Each point is reached from the start by the listed moves, each made once or not at all, plus a little noise. Say if it took an odd or an even number of moves. Then give how often each move was made.
In the rows, 128 means zero.

Moves:
(1): [169 161 155 145 177]
(2): [144 217  97 148  97]
Start: [139  98 150 155 139]
Points:
[138  99 149 154 137] -> even (0, 0)
[154 190 120 176 109] -> odd (0, 1)

Moves:
(1): [154 135 127 124 143]
(2): [124 124  86 101 134]
(3): [142 181 134 105 153]
(4): [137 141 125 135 114]
Start: [140 150 124 120 119]
Points:
[155 203 131  98 144] -> odd (0, 0, 1, 0)
[151 199  86  70 149] -> even (0, 1, 1, 0)
[145 159  78 100 110] -> even (0, 1, 0, 1)
[159 211  86  76 136] -> odd (0, 1, 1, 1)
[182 210 129  93 159] -> even (1, 0, 1, 0)

Moves:
(1): [146 142 120 102 129 108 127 163 126 142]
(2): [142 152 140 137 147 108  99 125 146 120]
(3): [146 114 165  98 119 114 141 177 165 106]
(4): [155  96 132 176 150 110 154 119 123 120]
(5): [141 120 129 101 161 131 144  84 110 125]
(6): [129 109 142 126 146 158  88 151 126 152]
(7): [132 117 130 139 135 134 160 109 142 175]
(8): [ 73 120 120 140 160  98 134 129 115 140]
(9): [139 116  81 117 145 133 130 132 155 119]
Start: [125 136 115 137 131 114 102 119 129 128]
Points:
[105 103  66 125 204 105 100 164 152 218] -> odd (1, 0, 0, 0, 0, 1, 1, 1, 1)
[155  98 109 111 147 109 145 155 208 143] -> odd (0, 0, 1, 0, 0, 0, 1, 0, 1)
[165 125 145  90 127  84 141 185 179 169] -> odd (1, 0, 1, 0, 0, 0, 1, 0, 0)
[108 109  87 116 249 104  54 103 142 143] -> odd (0, 1, 0, 0, 1, 1, 0, 1, 1)
[181  95 114  42 190 121  92 186 170 130] -> odd (1, 0, 1, 0, 1, 1, 0, 0, 1)

Moves:
(1): [108 143 119 145 134 159 154 128 154  92 133 116 136 135 132  98 154]
(2): [ 99 139 119 123 112 124 160 132 149 104 142 129 121 153 127 138 130]
(3): [119 113 156 138 128 137 138 127 143 122 129 133 143 163 154 133 168]
(4): [148 147 120 160 104 137 113 131 135 120 121 160 123 113 115 138  96]
(5): [126 146 148 145 148 121 104 148  88 133 105 123 145  83 119 137 134]
(6): [ 93 123 133 144 135 167 132 128 137 130 133 113 125 126 111 139 114]
(7): [123 132 139 123 111 136 137 127 134 121 107 126 138 118 124 129  89]
(8): [129 124 115 111 132 162 117  98  84 114 121 131 167 115 148 160 149]
(9): [113 115 130 124 132 106 140 137 181 136 126 138 107 115 142 134 157]
(10): [144 146 123 137 120 148 107 149 104 147 115 113 135 113 147 137 117]
(11): [125 107 129 155 131 135 137 160 128 109 166 106 122 104 155 128 122]
(12): [120 136  98 138 149 104 134 142 158 143 165 151 160 140 118 116 129]
(13): [132 142 123 146  89 107  99 105 137 141 119 119 156 112 108 135 140]
(14): [145 119 106 152 153 127 134 135 143 102 123 102 127 158 147 156 119]
Start: [159 140 132 131  87 123 118  90 123 122 159 112 111 113 108 153 154]
Points:
[109 163 155 186  75 202 115  85  90  74 143 135 165 100 113 229 176] -> even (0, 1, 1, 1, 1, 1, 0, 1, 0, 0, 0, 0, 0, 0)
[ 92 154 100 217  51 196 150  59 233  35 150  98 162 151 139 232 226] -> odd (1, 1, 1, 1, 0, 1, 0, 1, 1, 0, 0, 0, 1, 1)
[154 153  60 233  70 144 134 104 224  45 187 109 190  73 143 193 158] -> odd (1, 0, 0, 1, 0, 0, 1, 1, 1, 0, 1, 1, 1, 1)
[206 172  54 190 107 163  83 104 109 105 166 127 184 109 146 218 123] -> odd (0, 0, 0, 1, 0, 0, 0, 1, 0, 1, 0, 1, 0, 1)
[107 135 126 169  79 174 130  83 195 112 166 169 176 108 124 206 160] -> odd (0, 0, 1, 1, 0, 1, 1, 1, 1, 0, 0, 1, 0, 0)
[ 85 172 117 242  56 219 179 161 213  56 217 105 165 125 141 157 122] -> odd (1, 1, 1, 1, 0, 1, 1, 0, 0, 1, 1, 1, 0, 0)
[205 161 132 204 105 186  66 113  53  92 106 104 188  91 169 244 169] -> even (0, 0, 1, 1, 1, 0, 0, 1, 0, 1, 0, 0, 0, 1)
[118 116 127 168  98 141 163 130 204  77 201  89  97  85 153 132 202] -> odd (1, 0, 0, 0, 0, 0, 0, 0, 1, 0, 1, 0, 0, 0)

Moves:
(1): [165 123 117 138 113 141 150 129 115 128 127 129 112  99 130 153 103 112
 132 130]
(2): [112 158 129 143 148 130 143 130 136 122 128 122 143 111 107 120 146 141
 116 114]
(3): [124 123 144 133 117 135 130 125 128 135 149 119 125 129 128 137 110 140
 112 129]
(4): [132 116 145 120 111 127 126 131 131 118 141 142 123 115 133 110 133 119
 127 110]
(5): [129 120 128 122 146 120 134 121 140 116 132 109 135 133 126 124 139 119
 124 134]
(6): [111 124 120 130 124 138 117 127 137 139 124 121 125 110 140 125 131 124
 141 147]
(7): [126 139 133 141 132 127 136 127 131 129 146 148 143 128 124 133 131 129
 133 134]
(8): [124 137 120 135 140 138 114 150 119 114 132 131 119 121 127 128 121 124
 117 128]
(9): [123 128 124 114 116 116 122 118 148 109 119 141  92 111 118 123 109 113
 138 134]
(10): [137 123 131 132 136 127 150 152 142 120 124 120 124 128 120 122 133 133
 118 146]
(11): [134 137 114 119 125 124 118 126 119 142 136 130 128 133 129 122 121 132
 113 130]
(12): [153 135 155 137 135 118 117 128 138 141 113 139 138 127 143 137 121 121
 130 135]
(13): [137 126 140 114 114 112 124 144 131 118 135 116 145 136 129 116 126 139
 135 122]
(14): [142 136 123 151 110 135 124 116 135 125 138 140 137 139 125 114 125 132
 121 129]
(15): [126 139 131 127 129 119 137 120 128 121 137 121 123 126 148 120 132 127
 135 135]
(16): [130 129 131 140 135 115 127 125 123 150 132 110 125 140 128 128 131 121
 144 130]
(17): [135 139 138 122 125 138 130 133 151 119 127 121 116 134 126 141 149 124
 139 132]
(18): [120 121 110 142 122 112 112 123 123 126 129 123 114 124 138 140 148 136
 131 126]
(19): [127 127 131 129 126 124 112 115 117 124 128 121 121 130 119 122 141 137
 130 136]
(20): [123 140 145 146 101 101 123 114 115 124 128 145 131 130 132 136 135 103
 123 127]
Start: [106 118 157 130 129 118 123 116 134 104 142 143 122 129 162 106 134 143
 114 125]
Points:
[112 131 167 175  91 102  52 100 162  80 160 195  82  77 178  82 142 126
 129 153] -> odd (0, 0, 0, 1, 0, 1, 1, 1, 1, 0, 0, 1, 0, 1, 0, 0, 0, 1, 1, 0)
[113 124 141 150 126 120  86 115 145 110 179 131 123 127 176  64 138 118
 104 139] -> odd (0, 0, 0, 1, 1, 1, 0, 1, 0, 0, 1, 0, 0, 1, 0, 1, 0, 0, 0, 0)
[ 86 127 174 154 142 113 129 129 154 109 150 110 115  92 143  67 180 150
 119 141] -> even (0, 1, 0, 1, 0, 1, 0, 0, 0, 1, 0, 0, 0, 0, 0, 1, 0, 0, 1, 0)
[ 98 116 190 111  92 126 139 124 205  69 162 131  54  85 181  87 135 128
 129 159] -> odd (0, 0, 1, 1, 0, 1, 0, 0, 1, 1, 0, 0, 0, 0, 1, 0, 1, 0, 0, 0)
[121 143 149 187  99 159 148 104 145 113 169 133 127  77 153 113 107 154
  95 137] -> odd (1, 1, 1, 0, 0, 1, 0, 0, 0, 0, 0, 0, 0, 1, 0, 0, 0, 0, 0, 0)
[164 187 213 249  93  77 150  91 150 106 184 137 110 106 167 144 173 136
 110 163] -> odd (1, 1, 1, 0, 0, 0, 1, 0, 0, 1, 0, 1, 0, 1, 1, 1, 1, 1, 1, 1)

Moves:
(1): [138 145 126 134 109 138 134 145 138 120 133 133 103 130 132 133 132 123
 146 126 118 140 110 148]
(2): [136 138 116 134 128 131 125 126 133 128 112 115 143 126 110 131 125 159
 119 126 118 152 135 105]
(3): [145 133 118 118 127 146 142 142 136 112 120 130 142 126 113 129 118 146
 138 134 133 134 138 121]
(4): [136 127 131 117 139 124 126 117 149 134 129 116 139 130 119 122 129 135
 117 125 120 119 148 117]
(5): [131 142 126 135 125 114 118 123 113 131 111 125 135 124 130 104 126 106
 114 138 142 131 132 136]
(6): [123 130 137 123 131 130 132 126 140 150 127 131 125 146 126 118 138 145
 131 118 135 129 137 134]
(7): [123 141 130 120 127 122 123 140 136 133 130 114 129 126 130 134 136 135
 132 119 118 131 127 131]
(8): [134 119 129 128 134 124 123 125 116 132 133 140 141 117 134 129 125 132
 126 123 134 125 130 121]
(9): [112 137 143 146 126 132 135 111 146 123 112 133 126 122 117 137 136 140
 134 122 126 133 140 126]
(10): [135 132 127 144 138 133 132 122 138 111 118 128 123 137 127 124 128 115
 122 137 148 123 111 124]
(11): [130 128 110 125 103 132 144 131 132 122 122 133 114 128 122 126 133 133
 134 114 123 134 123 118]
(12): [110 142 138 140 123 136 156 133 126 129 146 132 116 133 142 117 121 125
 142 123 134 121 118 132]
(13): [125 148 132 135 132 129 125 125 123 134 126 131 127 144 138 121 126 111
 157 132 136 119 120 142]
(14): [128 130 127 116 125 125 128 130 137 131 119 134 129 129 131 137 128 137
 122 124 117 133 132 119]
(15): [108 138 127 122 137 120 128 116 126 141 136 146 130 125 128 121 128 140
 137 133 140 126 142 115]
(16): [129 117 130 127 117 124 141 128 128 117 130 139 121 121 128 131 131 136
 141 139 124 132 130 123]
(17): [133 135 136 115 137 129 137 121 128 124 123 126 123 122 119 139 133 138
 121 122 125 116 129 128]
(18): [134 129 128 124 123 119 123 135 131 136 127 132 136 138 119 124 126 127
 121 128 129 124 128 130]
(19): [120 125 135 118 130 128 111 113 134 128 128 107 140 133 119 114 126 139
 115 127 134 132 127 139]
(20): [119 127 126 135 113 117 127 126 124 125 134 131 126 128 146 135 129 131
 121 135 135 128 129 136]
(21): [123 118 137 127 132 129 128 114 126 132 133 127 137 123 123 120 139 122
 114 140 129 121 123 135]
(22): [121 131 138 122 122 130 126 118 140 139 129 123 120 126 128 135 129 126
 131 132 126 118 139 108]
(23): [120 117 130 132 129 125 117 132 111 130 132 128 124 120 137 120 130 125
 129 131 117 111 130 137]
(24): [136 129 127 130 134 117 122 131 151 154 118 113 134 128 127 130 119 131
 110 122 127 120 131 129]
Start: [117 150 124 118 114 137 120 117 146 143 143 100 130 128 121 116 117 129
 148 119 120 138 131 134]
Points:
[120 210 148 114  66 149 177 106 249 151  97 106  90 146 109 144 150 176
 182 114 120 129 130 137] -> odd (1, 0, 1, 0, 0, 1, 1, 0, 1, 1, 1, 0, 1, 1, 0, 1, 1, 0, 0, 1, 1, 1, 0, 1)
[128 241 133 112  78 132 159 139 213 167 101  87 114 137 103  98 119 147
 173  86  94 113 145 158] -> even (1, 0, 1, 1, 1, 0, 1, 0, 1, 0, 1, 1, 1, 1, 0, 0, 1, 1, 0, 0, 0, 0, 1, 1)
[117 153 155 127 101 145 106  78 200 129 136  92 151 124  99 101 127 154
 126 142 133 111 148 140] -> even (1, 0, 1, 1, 0, 0, 0, 1, 1, 1, 0, 0, 0, 0, 0, 0, 0, 1, 1, 1, 1, 1, 1, 0)
[108 214 162 113  81 126 126  82 215 156 100  78  95 154  91  78 157 139
 172 108 122 110 141 158] -> odd (1, 0, 0, 1, 1, 1, 1, 0, 1, 1, 1, 0, 1, 0, 0, 1, 1, 1, 1, 0, 0, 1, 1, 0)
[140 164 139  91  85 131 143 118 199 155 140 106  93 133 105 113 152 160
 162  96 102 103 137 120] -> even (1, 0, 0, 1, 0, 1, 1, 1, 0, 1, 1, 0, 0, 0, 0, 1, 1, 1, 0, 0, 0, 1, 1, 0)
[126 151 147 101 118 154 125  82 173 126 126 107 157 133 112 105 114 139
 163 154 149 124 130 116] -> odd (0, 0, 1, 0, 0, 0, 0, 1, 0, 1, 0, 0, 1, 1, 0, 1, 0, 0, 1, 0, 1, 1, 0, 0)
[109 163 171 101 129 113  87  55 221 206 115  76 178 138  96 105 116 147
 111 114 119 101 169 120] -> even (0, 0, 0, 1, 0, 0, 0, 1, 1, 0, 0, 0, 1, 1, 0, 0, 0, 1, 1, 0, 1, 1, 0, 1)
[ 93 175 165 110  92 134 148  78 185 151 141 135 101 111  91 131 146 155
 168 135 113 123 149 124] -> even (1, 0, 0, 0, 0, 0, 0, 0, 1, 0, 0, 0, 0, 0, 1, 1, 1, 1, 0, 0, 1, 1, 0, 0)
[ 89 203 160 126 139 103 103  66 200 213  87  76 150 129  78  87 144 170
 100 122 137 109 172 110] -> odd (0, 1, 0, 0, 1, 1, 1, 0, 1, 1, 0, 0, 0, 0, 1, 0, 1, 1, 0, 0, 1, 1, 1, 1)
[ 77 237 142 121  72 115 161 117 240 211 137 115  98 170 135 106 135 177
 188  75 115 129 150 148] -> odd (1, 0, 0, 1, 0, 1, 1, 0, 1, 0, 1, 1, 1, 1, 1, 0, 0, 1, 0, 1, 0, 0, 0, 1)
[110 163 118 117  82 128 115  78 186 133 115  76 126 140 117 105 122 166
 148 132 109 129 147  96] -> odd (0, 1, 0, 1, 0, 0, 0, 0, 0, 1, 1, 0, 1, 1, 0, 1, 0, 0, 1, 1, 0, 1, 1, 0)
